Each row is a point. The points of each table are mixes of a few directions, plus a little noise. How many directions does each table use, and how many do they share? Where both have some left over, give the other angles between the two spaces (their principal angles), to ten degrees, smallest first.
In the rows, 128 means zero.

First, 6 rows:
[[108 179 117]
 [ 98  91 130]
 [195  59 150]
 [133 145 125]
 [144  90 137]
 [ 92 204 109]]
Second, 7 rows:
[[131 130 128]
 [114 117 128]
 [ 54  73 126]
 [237 209 130]
 [134 134 128]
 [127 128 128]
 [ 99 106 128]]
Directions: first 2, second 1, shared 1

First (8 x 8):
[[162 107  94 104 155 136 145 129]
 [145 122 197 167 144 170 151 149]
 [ 74 178 140 146  92 103 121 124]
 [159 114 140 153 147 140 105 121]
 [ 86 154 197 174  96 131 112 134]
 [126  90  59  52 120 105 130 127]
 [159 135 116 135 157 141 146 127]
 [116 122  82  94 114 100 110 117]]
Second:
[[126 147 141 158 126 124 111 119]
 [126 156 144 169 128 122 106 117]
 [128 139 135 145 127 125 118 123]
 [129 118 122 114 128 128 137 132]
 [129 115 121 109 128 128 139 135]
 [131  74  96  47 129 138 171 152]
 [128 147 139 156 128 126 112 118]
 [127 143 138 152 129 126 114 120]
 [123 191 165 222 126 117  76 102]
 [131  48  79   7 130 141 195 163]]
Directions: first 4, second 1, shared 1

First:
[[186 107 108 189  93 118 127 134 168 104  84  76]
 [ 88 105  93 116 143 123  93  82 123 179 104 159]
 [ 82 175 173 128 215 197 104 129  60  33 238  55]
 [139 117 180  99 149 103 197 133 119 135 129 175]
 [113 113 165 101 162 142 185 118  90 126 145 157]
 [156 132 123 143 110  82 109 137 170 139 102 130]
 [135 141 142  70  69 133 196 175 118 161 131 197]
 [132 109 111 169 167  69  61  81 172 143  89 110]
 [145 121  85 169  94 135  89 127 153 125 101  88]
 [104 159 103  99  79 175 119 162 106 133 158 135]]
Second:
[[102 131 136 108 117 149 121 133 115 110 100 108]
 [ 92 115 132 117 139 175 142 178 125 128  81 104]
 [ 70 137 147  81  98 173 109 130  97  83  66  83]
 [ 73 124 140  97 121 184 128 165 110 105  64  89]
 [211 141 112 170 129  36 119  55 151 154 229 187]
 [195 114 105 185 168  80 155 134 167 185 197 180]
 [ 95 134 139 101 109 152 115 127 110 101  94 103]
 [185 128 113 165 143  74 134 102 151 159 193 170]]
Directions: first 5, second 2, shared 0; angles 60, 70

First (9 x 20):
[[ 98 115 111 198 110 117 124  92 130 131 153 132 105 107 179 105  55 129
   90 183]
 [210 153 125  21 118 111 118 178 130  70 114 133 118 177  76 173 184  90
  134  65]
 [122 107  65  49 117 236 168 107 139 124 137 125 157 139 128 155 218 204
  149 212]
 [133 160 136  85 128  60 155 152 147  48  55  69 172  98 100 148 149  65
  172  91]
 [150  93 158 219 125 100  92  88 108 166 171 131 105  69 162 133  45 134
  139 135]
 [ 89 131 141 202 127  81 124 112 130 131 123 120 119 102 158  97  59 102
  106 136]
 [ 82 135 159 143 164 169 120 157 117 212 132 168 125 180 102  83 164 158
  110  83]
 [106 124 140 171 136 139 112 127 119 175 153 158 104 150 140  98 102 141
   95 124]
 [161 132 116  66 124 139 139 139 133  95 113 114 146 129 105 161 175 128
  156 123]]
Second, 8 rows:
[[114 135 176 183 189 154 119 114 127 161 134 152 133 170 121  86 172 143
   87 120]
 [116 156  88  25  63 153 149 150 132 134 115 110 126  86  99 174 134 151
  202 119]
 [138  96  70  57  65 126 134 158 121 130 128 106 139  73 126 183  97 142
  207 123]
 [143 140 116 180 120 156  74 105 121 143 206 222  53 224 141  91  86 110
   31 147]
 [127 156 204 167 189  60 155 133 135  99  66  76 143 114 137  98 151 110
   84 100]
 [144 135 123  45  78  85 145 185 118 138 106  91 101  78 122 167  92 140
  161  75]
 [109 124 112 168 152 143 140  76 153  73 112 112 182 122 134 118 161 105
  146 190]
 [132  83 137 200 171 146 105 109 122 143 154 155 147 158 145 104 134 127
  106 145]]
Directions: first 5, second 5, shared 2; angles 40, 50, 60

First, 8 rows:
[[ 83 136 183 152 147 170 134  95 124 166  81 108 146  91  90 163 114 125
  141 118 109  90  67 144 148 112 109 121 175  98 131 116]
 [133 148  71 126  98 106 138 110 149 107 124 140 106 160 216 125 115 151
  119 130 167 160 150 143 116 163 113 143 117 152  96 129]
 [153 126  91 115 114 103 126 143 133 105 152 140 115 152 160 109 134 133
  120 134 143 153 163 121 116 141 136 134 101 147 122 135]
 [113 139 127 136 123 135 134 109 135 134 109 126 126 127 148 140 118 136
  129 125 136 126 114 140 131 136 115 131 141 126 117 124]
 [166 116  95 108 120  98 120 161 126 100 169 142 118 152 138  98 144 125
  119 136 135 153 175 110 114 133 148 130  90 148 134 138]
 [169 105 117 106 133 104 114 174 116 106 177 138 127 140  98  95 152 114
  122 136 117 141 171 100 117 117 158 123  90 139 150 139]
 [ 72 120 240 157 176 195 126 107 105 190  79  95 168  59   7 171 123 104
  151 114  73  57  41 133 161  79 119 107 190  74 159 113]
 [135 135 100 125 114 115 131 124 137 116 131 135 118 144 166 123 124 137
  123 130 145 144 143 132 121 143 124 135 119 140 115 130]]
Second:
[[127 143 118 128 118 102 129 147 133 119 173 156 111 128  87  80 156  81
  130 147 109 124 141  92 127 139 131 116 125 135 143 118]
 [159 133  89  98 122 118 141 116 129 140 130 135 126 144 138 136 107 108
  115 112 165 134 137 121 168 133 131 170  99 138 117  84]
 [156 144  84 101 114  97 140 136 134 132 170 159 112 142 100  95 136  69
  118 130 145 130 146  89 161 140 133 156 102 144 131  81]
 [ 86 133 171 170 129 122 112 156 131 105 164 140 118 109  83  79 180 117
  146 164  60 119 127 109  75 132 126  59 163 122 154 178]
 [150 136 115 104 128 112 131 133 129 144 131 137 132 142 117 128 114 108
  120 116 143 129 123 123 145 126 115 158 116 127 129  94]
 [121 139 141 134 126 101 120 156 131 123 169 152 119 127  73  81 160  88
  133 148  91 123 126 101 106 132 118 105 137 123 150 127]
 [ 88  95 161 171 139 201 126  86 117 105  50  72 144 101 217 204 109 237
  141 122 137 128 127 190 104 118 152  95 156 123 103 206]
 [190 140  97  63 133  87 135 136 132 176 125 142 141 166 105 138  81  84
  103  89 171 134 109 125 176 117  92 212  92 119 127  39]
 [100 114 155 155 134 154 122 119 123 117 101 106 134 112 153 149 131 171
  139 134 114 126 123 152 103 123 137  98 148 123 125 172]
 [119 108 122 139 130 174 136  91 120 119  77  95 137 116 201 184 103 191
  128 115 159 133 138 165 137 126 152 132 127 133 103 156]
 [114 123 152 143 135 138 121 129 126 124 116 117 134 119 131 136 132 152
  133 131 112 126 121 142 105 123 124 107 144 119 131 152]]
Directions: first 2, second 3, shared 0; angles 50, 50

First, 11 rows:
[[158  77 164 108 107 180 120  99  75 113 153 111 128 144  84 156 118 131
  107 103  98 112  73  53 157 123 153 170  86 118 172 175]
 [119 128 109 121 131 102 150 148 151 134 131 145 110 135 159 126 102 107
  124 161 152 131 160 169 138 106 119  89 136 130 112 129]
 [159 113 159 136 128 208  98  76  73 110 158 102 138 110  75 135 163 167
  112  63  66 123  47  30 138 144 138 198  91 117 171 176]
 [122 143 146 152 138 112 136 157 154 136 102 144 115 108 130  98 119 103
  154 142 144 133 171 172 147 133 124  99 148 150 116 121]
 [116 157 107 145 146 106 144 147 163 135 125 146 112 107 158 102 125 121
  136 148 139 139 162 176 131 118 108  92 147 138 104 123]
 [127 129 103 111 124 137 118 102 112 123 147 113 144 139 133 148 147 156
  109 112 114 127  97  97 100 132 127 153 120 108 130 123]
 [115 142 152 143 126 100 117 150 146 135  83 130 141 123 118 114 137 113
  164 135 150 129 162 160 114 152 135 121 155 146 115  85]
 [156  89 155 112 114 188 108  83  69 110 157 101 138 140  79 157 138 151
  106  86  85 114  55  36 142 134 149 189  87 111 174 170]
 [108 136 117 125 128  76 149 166 165 141 105 147 119 137 161 121  99  98
  142 172 170 131 186 195 129 115 123  79 153 140 101 101]
 [105 126 127 112 113  73 127 155 149 136  89 131 148 158 139 142 118 107
  147 159 173 125 169 170 101 138 139 109 153 134 109  68]
 [121 167  72 137 153 125 141 120 152 130 159 136 114 107 176 110 143 153
  108 128 115 143 128 146 112 112  94 109 135 114 101 138]]
Second, 11 rows:
[[136  80 199 109  91 136  95 124  87 120  82 102 163 163  57 161 130 113
  153 109 137 106 109  78 124 165 177 178 117 137 165  95]
 [114 209   7 161 191 115 184 135 198 141 206 172  69  68 248  72 125 153
   86 161 113 165 160 212 135  65  45  42 146 112  65 183]
 [135  89 185 112  98 135 101 125  95 122  91 107 156 156  71 155 129 116
  148 112 135 110 113  88 125 158 167 169 119 136 158 102]
 [134  92 182 113 100 134 103 125  97 122  93 108 154 155  74 153 129 117
  147 113 135 112 114  90 125 156 165 166 120 135 156 103]
 [131 111 153 121 115 131 116 127 114 125 112 119 140 140 103 140 129 123
  137 121 131 120 121 110 127 141 145 146 124 131 141 116]
 [132 105 162 119 110 132 112 126 108 124 106 116 145 145  94 144 129 121
  140 119 132 118 119 104 126 146 151 152 123 132 146 112]
 [122 164  75 142 156 122 153 131 159 134 162 148 102 102 181 103 127 139
  109 143 121 144 142 165 131 100  91  90 136 121 100 153]
 [127 132 122 130 131 127 131 128 131 129 132 130 125 125 134 125 128 129
  126 130 127 130 130 132 128 125 124 124 129 127 125 131]
 [129 122 136 126 124 129 124 128 123 127 123 125 132 132 120 132 128 126
  131 126 129 126 126 122 128 132 134 134 127 129 132 124]
 [119 181  50 149 169 119 165 133 173 137 179 157  90  89 206  91 126 145
  101 149 118 152 149 183 132  87  74  72 140 118  87 164]
 [129 122 137 126 123 129 124 127 123 127 122 125 132 132 119 132 128 126
  131 125 129 125 126 122 128 133 134 134 127 129 133 124]]
Directions: first 4, second 1, shared 1

First (10 x 32):
[[ 98 123 114 148 113 146  96  87 113 160  82 117  73 114 105  97 100  94
   74 149 124  78 123 165 133 151 145 134 137 124 129 128]
 [156 109 108 126 116 101 117 131 122 169 116 141 154 148  96 157 128 140
  118 143 115 166 164 135 104 120 102 117 145 153 128 136]
 [ 71 137 124 151 123 171  99  78 116 134  88 108  49  95 126  71  90  82
   78 142 131  43  91 171 154 160 168 137 118 103 129 120]
 [ 97 161 131 117 143 162 135 110 132 122 156 133 122  96 156 107  74 127
  171 126 138 106  86 164 163 137 165  91  76  84 133 114]
 [172 102 145 127 129  88 148 178 138  88 132 123 162 165 126 159 214 146
  119 108 124 171 163  55  94 106  84 177 176 172 122 141]
 [143 110 111 137 107 111 109 120 117 170 100 130 125 143  97 140 128 122
   96 141 119 136 162 136 109 128 111 131 153 149 127 137]
 [144 124 135 124 128 117 139 146 133 115 137 129 145 140 133 140 152 137
  137 118 129 146 137 104 120 119 116 138 137 137 127 130]
 [113 135 134 118 168 134 142 135 143  71 149 134 147 112 138 123 144 148
  147 136 122 138  88 128 133 131 134 125 108 123 126 119]
 [151 152 148 111 112 132 157 155 131 134 176 130 152 136 174 145 113 137
  195  87 151 144 141 101 148 107 133 110 106 103 132 128]
 [136 128 129 120 139 121 137 139 134 116 143 135 152 131 130 140 136 144
  146 129 125 151 126 122 124 122 122 122 122 132 128 127]]
Second (11 x 32):
[[155  97  94 119 154  83 117 136 134 137 117 157 190 142  68 169 153 170
  112 175  94 205 145 147  82 122  87 110 143 175 125 134]
 [132 125 124 127 131 121 127 130 129 128 127 131 137 131 120 134 132 133
  125 135 123 138 131 131 123 126 122 126 131 135 127 129]
 [144 109 108 122 144 103 121 133 131 134 121 145 166 137  93 152 143 152
  119 157 108 173 138 139 101 125 102 119 138 154 125 130]
 [110 148 150 134 111 159 136 123 124 122 135 109  87 118 168 100 113  99
  138  96 151  78 116 115 158 132 155 140 117  97 129 124]
 [132 122 122 127 131 122 126 130 129 129 127 132 137 132 121 134 131 134
  126 136 123 139 131 131 122 128 123 126 129 133 129 130]
 [120 137 137 130 120 139 131 125 126 126 130 121 112 123 143 117 121 118
  132 116 137 108 123 123 141 130 140 132 125 115 130 127]
 [142 113 111 124 141 106 122 132 130 133 122 142 160 137  97 150 141 149
  120 153 110 168 136 138 105 126 106 119 136 152 127 130]
 [153  98  96 119 152  86 117 136 133 136 117 155 186 141  73 166 149 168
  114 172  96 199 143 145  87 124  90 112 143 172 125 132]
 [125 132 132 129 125 134 130 126 127 127 129 125 120 126 134 123 126 123
  131 121 131 119 125 125 133 129 134 131 125 121 128 128]
 [ 86 178 181 141  86 199 145 115 119 116 146  84  31 105 221  63  89  62
  153  55 183   7 101 100 198 136 193 154 102  54 132 121]
 [109 150 152 135 111 160 135 122 124 121 136 108  85 117 170  98 111  99
  141  96 153  75 116 114 158 132 156 139 117  97 130 124]]
Directions: first 4, second 1, shared 1

First:
[[133 128 116 131 108 131 149 140 136 112 127 130 141 105 125 133 111 149
  132 117 129 118 127 131 131 138 153 133 141 123 141 131]
 [119  74 124 162  82 119  94  60 130 193 125 150 173  98 165 134 131 137
  107 136 169 124 147  95 107  97 173  73  89  68  83  61]
 [128 119 123 134 114 128 130 120 131 134 127 132 140 115 133 131 122 137
  126 126 135 123 130 123 125 126 144 121 126 116 125 116]
 [124 115 132 137 126 124 110 107 125 150 128 132 133 131 138 126 136 121
  122 135 137 132 133 119 122 117 128 112 114 117 113 112]
 [122 109 134 138 124 123 102  97 124 160 127 135 135 131 142 128 139 119
  120 137 141 133 135 116 119 112 128 106 108 110 104 104]
 [129 199 161  78 235 131 125 192 104  77 133  92  35 223  85 109 165  63
  150 143  70 156 106 166 150 149   7 190 151 222 160 212]
 [133 113 110 142  86 131 147 123 142 126 126 139 161  86 135 137 105 162
  126 116 143 112 132 120 125 132 179 118 134 102 131 110]
 [139 166 123 106 146 138 167 184 131  72 130 115 105 134 100 128 115 136
  147 115 100 122 115 152 145 155 113 170 164 167 169 176]]
Second, 10 rows:
[[161 149 122 103 156 179 117 158  98 108 141 129 144 115 146 126 118 149
  108 160 109 109 130 147 185 162 159 117 137 122 170 156]
 [150 112 118 132  90 183  99 225 133 169 166 129 150  85  80 180  96 190
   68  86  93 112 108 147 153 131 178 122 132 157 184  89]
 [ 74 102 154 169 114  75  99 185 167 201  95 157  97 131  99 155 145  89
  131  68 143 152 117  96  72  41  72 139 110 151  69  92]
 [137 130 143 116 154 156 109 113  80 131 152 124 133 142 133 117 133 129
  127 180 121 128 149 139 170 141 120 108 135 107 128 120]
 [163 143 140  89 165 187 112 144  84 103 125 149 124 135 167  87 112 146
  123 175  93 106 144 149 204 171 157 114 145 112 167 161]
 [109 115 144 129 124 104 129 124 143 135  93 157  99 146 144  99 128 109
  151 110 126 131 131 114 109 112 109 136 129 129 107 131]
 [124 149 131 137 169 121 125  97  96 125 147  99 146 138 127 144 157  97
  133 175 157 144 139 126 135 114  93 117 118 110  99 133]
 [145 155  82 132 107 105 177 100 168  81 133  84 157 103 123 157 129 136
  123 106 152 125 106 129  93 151 155 147 121 140 147 157]
 [116 114 120 131  93  91 160  88 169 107 100 137 110 136 138 100 120 127
  154  93 131 127 122 119  84 137 132 145 130 134 122 131]
 [104 113 129 145 106  81 155  51 144 122 129 113 121 151 122 116 140 112
  160 123 153 146 135 114  78 121 101 131 124 119  89 107]]
Directions: first 2, second 5, shared 0; angles 30, 60
